Rows are points. The points of each table are mixes of a few directions, plus a little noise. How many directions does each table use, and how many do they share? Where both have some left over, give the other angles between the two spaces (their principal angles), to ten degrees, smallest first.
(in the rows, 128 means zero)

First, 7 rows:
[[146 131 113]
 [ 59 122 203]
 [152 150 137]
 [168 139  97]
 [127  91  62]
 [169 153 117]
 [ 77 113 164]]
Second, 7 rows:
[[132  99  46]
 [ 81 124 125]
 [ 98 142 173]
 [154 149 181]
 [201 143 155]
 [137 130 133]
 [ 95 110  83]]
Directions: first 2, second 2, shared 1; angles 30

First, 7 rows:
[[104 108 174  86 112 120]
 [137 119  79 122 120 177]
 [ 95  55 130 106 115  79]
 [151 106 140  82 142 147]
 [131 168 183 169 154  56]
 [166 156  67 185 158 135]
 [108 185 126 145  97 180]]
Second, 6 rows:
[[ 81 123 143 153 142 156]
 [ 44 120 154 174 156 181]
 [180 133 112 100 110  96]
 [111 126 134 138 134 138]
 [116 127 133 134 133 136]
 [238 140  93  69  92  57]]
Directions: first 4, second 1, shared 0; angles 60

First, 10 rows:
[[155 180 127 159 161 106  94  98]
 [ 84  44 126  74  77 164 185 176]
 [ 85  47 127  78  78 164 181 175]
 [122 117 128 122 120 132 134 134]
 [174 219 130 186 182  89  68  76]
 [114 102 128 110 112 141 146 143]
 [174 216 129 184 181  90  70  78]
 [119 112 128 119 120 133 139 137]
 [115 102 128 110 112 140 146 142]
 [135 143 129 137 137 125 119 120]]
Second (9 x 8):
[[122 125 118 145 137 109 130 155]
 [111 101 101 180 142 145  63 117]
 [119 111 136  90 107 115 186 172]
 [103 141  98 136 137  60  89  54]
 [120 141 117 119  68 148 174 169]
 [149  78 163 125 193 183  71  93]
 [134 150 107 189 183  78  64 100]
 [150 154 151 101 102 161 169 152]
 [145 155 159  62  81 158 202 142]]
Directions: first 1, second 5, shared 1

First, 11 rows:
[[162  70 127 123 126 115 106 130 114 158  71]
 [160 147 136  95 129 126 172 154 149 150 151]
 [168 102 142  96 139 114 135 140 118 173 100]
 [177  98 143 107 142 120 141 158 147 176  92]
 [129 138 144 104 150 101 119 118  97 157 107]
 [106 183  93 126  82 116 156 115 126  69 183]
 [130 155 134 143 139 138 151 159 181 127 141]
 [ 67 141 142 209 177 132  67 128 165 115  77]
 [ 81 194 120 148 130 109 125 116 133  92 148]
 [158  33 102 127  71 194 133 115 109 101 166]
 [ 71 146 125 130 123 143 103  75  67  90 172]]
Second:
[[123  92 132 124 139 139  98 126 121 132 128]
 [213 108 133 123 129 112 209 144  96 110 100]
 [158 101 130 117 143 160 129 132 148 124 153]
 [131 136 141 113 122 118 152 140 116 162 120]
 [131 143 139 127 198 121  83 123 159 114 130]
 [138 148 129  86 125 157 158 145 159 127 212]
 [116 157 107 178 120 133 104 101 161  96 100]
 [ 80  89 114 131  51  71 147 129   7 122  93]
 [ 62 178 127 151 126 143  73 109 182 168 115]]
Directions: first 5, second 6, shared 3; angles 40, 50

First:
[[128 110  99 136 143 146 141 121 147 115 148 117 133 138]
 [143 159 121 105 142 116  60 138 123 113  55 148 138  89]
 [145 147  96 109 155 130  63 133 139 101  65 141 142  94]
 [100 118 199 160  81 103 206 131  74 194 196 105 114 154]
 [130 117 117 125 130 140 140 121 151 114 145 131 122 145]
 [131 113 104 128 138 145 137 121 155 109 144 127 127 142]
 [143 117  90 105 142 154 118 117 188  79 127 150 118 148]
 [134 138  91 137 166 129  76 136 107 125  80 109 161  81]
 [ 99 132 236 147  56  87 210 134  68 203 192 124  97 161]]
Second:
[[119  43 182 173 173  98  72 152  81  97 145 152 137 132]
 [121 167 171 104 174 105 144 122 135 141 151 122 137  85]
 [146 104  98 100 139 129 142 115 175 133 126 159 106  79]
 [119 169 136  97 153 135 167 107 180 107 155 130 129 137]
 [161 100 165 130  66 144 133 146  93 156 195 119  94 173]
 [153 123  97 145  92 155  77 150  83 131 115  96 133 156]
 [ 98 168  99 123 174 120 126 110 157 108  74 128 160 103]
 [143 125 162 128  95 141 141 136 116 133 186 117 109 177]
 [ 89 154  38 147  81 125 145 110 132 151   7 127 146 111]]
Directions: first 3, second 6, shared 2; angles 80

First, 11 rows:
[[ 58 132  88 173 131 183 126 224 118 149 141 136 195 120 110 114 171 154]
 [174 113 155 119 122 119 128  82 144 113 137 125 112 124 123 125 105 111]
 [155 133 153 113  90 111 103  92 140 132 123 120 138 133 139 120 119 120]
 [ 87 172 113  65 139  29 100  99  78 141  61 130  47 167 202 175 132 144]
 [212 157 188  71  72 114 145  24 158 137 142 113  87 132 129 107  66 120]
 [ 39  75  70 201 176 124  67 241  99 109 101 144 201 123 137 152 215 127]
 [ 78 129  91 173 147 197 157 212 124 144 155 136 173 116  95 110 156 151]
 [164 118 144 144 126 183 166 122 155 125 171 127 140 109  86 102 108 123]
 [194 138 168  90 112 118 157  48 147 122 140 119  77 129 122 122  76 115]
 [157 140 153 102 102 108 122  84 137 130 123 123 113 135 138 125 107 125]
 [ 89 100  89 159 195 126 138 178 107 104 122 141 119 124 124 151 154 125]]
Second, 10 rows:
[[ 82 153 106 111 131 113 113 164 100 150 102 137 123 143 156 145 155 149]
 [182 132 117 185  83 188 103  87 203  97 191 115 190 139  93 135 116  88]
 [156 118 161  91 138 116 159 119 115 138 119 139  87 113 129 117 114 135]
 [154 157 162  75 149 230 170 120 140 139 142  90 118 154 114 106 103 147]
 [141 126 117 121  79  18  98 141 112 154 109 208  92 104 163 171 162 121]
 [ 91 133  80 206 125 179  88 125 164  92 158  82 213 153 106 127 132 108]
 [164  58 194 102 185  83 196  94  96 111 108 119  63  75 105  74  78 129]
 [178 147 145  84  81  91 126 127 132 161 128 189  85 120 151 160 143 128]
 [ 75 174  77 157 119 193  88 156 145 127 140  97 191 174 134 147 154 134]
 [ 57  83 120 149 191  69 138 147  72 111  85 104 118 105 131  98 123 141]]
Directions: first 4, second 4, shared 1; angles 40, 50, 60

First (8 x 24):
[[127 124 217 171  83 184 143 137 108 104  18 108 129 151 131 144  82 155
   57  24  98 169 118  80]
 [116 109 178 146  93 194 134 138 135 110  36  99 138 108 154 133  88 147
   88  75 119 148 111 106]
 [124 125  78 100 149 109 118 126 146 140 178 130 131 104 137 116 147 113
  171 190 148 104 128 158]
 [149 160  74 114 176  35 121 111 109 150 249 172 113 169  82 124 185 106
  171 180 131 107 156 149]
 [130 128 148 140 117 139 132 129 120 121 102 125 128 137 124 133 119 134
  110 100 120 140 127 114]
 [126 126 123 124 130 129 127 127 134 129 131 126 128 122 131 126 129 128
  133 137 132 124 126 132]
 [129 132 102 116 142 104 124 123 130 137 170 137 126 126 123 122 146 119
  151 160 136 115 132 141]
 [123 122 105 113 136 131 124 128 140 133 142 125 132 109 139 122 133 122
  148 158 139 117 124 143]]
Second:
[[ 93 113 101  91 127 151 113 150 180 134 106 102 139  67 154 104 130 128
  147 176 146 103 105 133]
 [163 141 152 163 131 105 143 105  77 123 154 153 118 188 103 152 127 127
  111  83 110 152 151 126]
 [110 146 194 148 101 138 129 152 131 114  45 118 123 149 100 126 119 153
   65  55  96 150 117  63]
 [165 124 100 139 148 105 137  96  91 134 200 153 124 155 130 146 133 112
  159 146 138 129 152 170]
 [179 135 127 161 143  97 146  91  65 127 194 164 118 190 110 157 132 116
  135 106 121 146 160 154]
 [111 110  78  93 140 140 116 134 165 138 148 114 138  74 160 112 133 117
  171 196 155 100 116 160]
 [ 79 134 172 117  98 158 116 171 176 120  26  95 133  95 123 103 119 153
   81  98 112 128  97  66]
 [166 118  79 129 155 106 135  91  97 138 219 153 126 142 140 144 136 105
  178 172 149 120 151 189]
 [126 119 103 114 136 130 124 126 139 133 147 126 132 109 142 124 131 121
  151 160 141 116 125 148]
 [109 122 119 111 125 140 119 141 155 130 110 114 134  98 138 116 128 129
  133 147 135 117 116 125]
 [111 143 182 142 105 137 128 149 133 117  59 117 124 143 106 124 122 148
   76  70 102 145 117  74]]
Directions: first 2, second 2, shared 1; angles 40

First (9 x 32):
[[132 133 115 135 130 123  89  96 133 139 139 151 169 118 112 104 104 160
  133 128 109 142 133 120 135 110 131 127 124 160 114 113]
 [134 106 146 170 136 130  88 101  85 132 144 113 147 168 151 161 124 123
  136  99 112 113 143 149 133 123 167 121 112  74  91 125]
 [121 168  89 128 138 103 154 150 169 109 145  65 143 119 157 122 115 128
  123 212 157 125  74 117 115 154 110 188 153 184 161 111]
 [118 115 134 108 124 141 153 142 115 107 103 114  81 124 110 154 148  91
  136 109 148 126 126 137 140 146 119 144 134  98 148 181]
 [145 154 109  70 124 144 187 128 113 112 127 117 114 135 117 106 101  69
  137 133 155 141 138 150 114 109 101 187 130 146 179 147]
 [136 122 130 149 119 121 135 129 135 164 135 150 138 123 141 103 140 167
  119 145  98  88 142 119 137 111 121 110 107 147 141  72]
 [125  76 124 178 124 132  11  35  67 133 129 140 170 136  71 163 109 160
  169  54  85 121 151 142 201 115 163 153 109  96  94 186]
 [131 147 143  79 135 146 186 164 124 103 121 125  95 145 146 135 126  62
  118 118 167 163 135 141  79 133 126 111 142  99 123 145]
 [105 131 159 138 123 115 153 204 208 150 106 176  95  83 152 107 186 188
   83 158 121 130 112  74  99 154 115   7 140 149  99  73]]
Second (8 x 32):
[[127  69 151 199  97 120 100 132 111 126  97 128 117 148 165 194 187 154
  114  95  89  78 118 118 191 171 157 104  99  73 125 127]
 [133  81 147 122  88 135 159 140 105 145  76 170  68 132 106 152 182 107
  120  72 109  90 147 114 193 145 110 108  88  78 170 158]
 [122 161 120  95 159 131 113 115 139 144 155 142 147 112  90  81  86 131
  139 140 146 168 143 126  83  91 118 112 147 155  96 127]
 [122 147 129 130 146 137 128 128 144 129 155 117 149 104 135  98 112 166
  134 161 120 123 135 143  88 103 130 126 149 174 117  92]
 [148 136  98 126 114  98 119 115 115 112 117 107 145 182 141 166 111  63
  120 122 161 160  89 108 167 168 130 176 107  91 147 165]
 [120 170 115 130 173 119  80 106 149 135 180 112 188 117 122  89  72 157
  137 168 141 167 124 132  66  98 143 121 161 173  71 101]
 [107 163 140  98 166 157 144 149 148  94 152 100 124  95 129 107 106 132
  142 153 155 161 133 158  44 108 134 119 182 164  95 130]
 [144  97 126 124  83 129 184 140 113 137  87 145  89 131 134 139 171 114
  118 113 105  72 135 124 189 140 102 154  90 119 206 125]]
Directions: first 6, second 5, shared 3; angles 30, 60

First (11 x 32):
[[125 135  92 103 190  88 156 217 107  79 116 188 132  75 249 168 126 139
  110 124 164 164 121 180  90 110  90 186 130 104  95 184]
 [129 128 129 130 126 130 127 124 128 131 128 126 127 130 123 126 128 127
  129 129 127 125 128 125 129 129 129 127 129 129 129 126]
 [126 133 105 111 168 103 146 184 116  96 120 167 129  95 205 153 128 136
  117 125 151 153 123 160 105 117 103 166 129 113 107 165]
 [130 124 149 143  94 149 112  79 139 155 134  94 129 156  61 105 129 122
  137 131 108 107 131 100 149 137 148  96 128 139 146  99]
 [128 128 128 128 129 126 127 130 127 126 127 128 128 127 132 129 129 128
  126 128 128 129 129 131 126 128 126 129 128 128 127 129]
 [130 126 137 135 113 138 121 107 133 140 131 114 127 141  98 119 129 125
  133 130 118 120 131 115 138 130 137 113 129 133 137 114]
 [130 125 140 136 108 140 118 100 135 144 132 109 128 145  90 116 129 125
  133 130 117 117 130 113 139 135 140 108 129 136 138 111]
 [130 127 138 134 111 138 121 103 133 142 132 111 127 142  95 117 128 124
  134 130 118 119 130 113 139 132 138 112 127 134 137 112]
 [129 124 154 145  86 154 109  70 141 161 137  89 127 164  46 102 128 121
  141 131 103 104 133  95 154 139 154  89 128 144 150  90]
 [125 133  98 107 180  97 150 199 112  89 118 177 130  84 227 161 128 137
  113 124 156 157 122 170  97 114  96 176 128 108 101 173]
 [128 126 142 138 103 143 117  94 135 147 133 105 126 148  82 112 128 122
  134 130 114 113 130 108 143 134 142 105 128 138 140 108]]
Second, 10 rows:
[[152 148 177 167 105 127 137 157 169 118  76 113 153 165 119 106 122 129
  110  84  65 147 154 145  57  83 126  98 194 143 193 123]
 [147 128 123 138 121 118 132 135 145 126 103 138 126 126 145 130 120 144
  124 112 110 142 138 137 110 120 125 119 142 145 133 140]
 [124 108  94 102 160 144 122 117 132 119 146 130 112 101 152 155 144 125
  129 164 154 145 104 142 137 146 127 151 108 119  97 156]
 [139 111  90 120 102 121 111  74 120 158 140 143  97 111 106 131 114 149
  150 138 146 109 126  99 194 169 141 112  83 157  85 125]
 [110 116 109 100 150 160 108 102 120 128 159 131 109 110 109 145 148 102
  137 170 159 128  97 131 164 158 136 141 101 114  99 141]
 [125 165 175 149 128 110 140 197 124 105  94 155 152 143 141 115 121 110
  111  86 105 134 145 153  83  90 110 127 173 118 169 129]
 [120 151 176 148 112 133 129 148 128 126 116 119 148 158  97 106 128 108
  121 106 104 119 139 128 107 105 129 113 160 120 169 107]
 [116  97  84 107 146 119 143  96 106 139 176  89 129 114 157 138 131 156
  134 163 165 115 120 101 152 144 131 156  81 113  90 116]
 [114 108 106 107 144 148 122  95 120 135 164 105 119 119 120 138 142 124
  135 166 154 123 108 117 154 149 137 142  98 114 104 126]
 [133 151 146 144 110 100 135 160 116 127 105 157 135 133 133 116 110 133
  125  93 118 119 148 129 124 115 119 119 140 137 140 121]]
Directions: first 1, second 5, shared 1
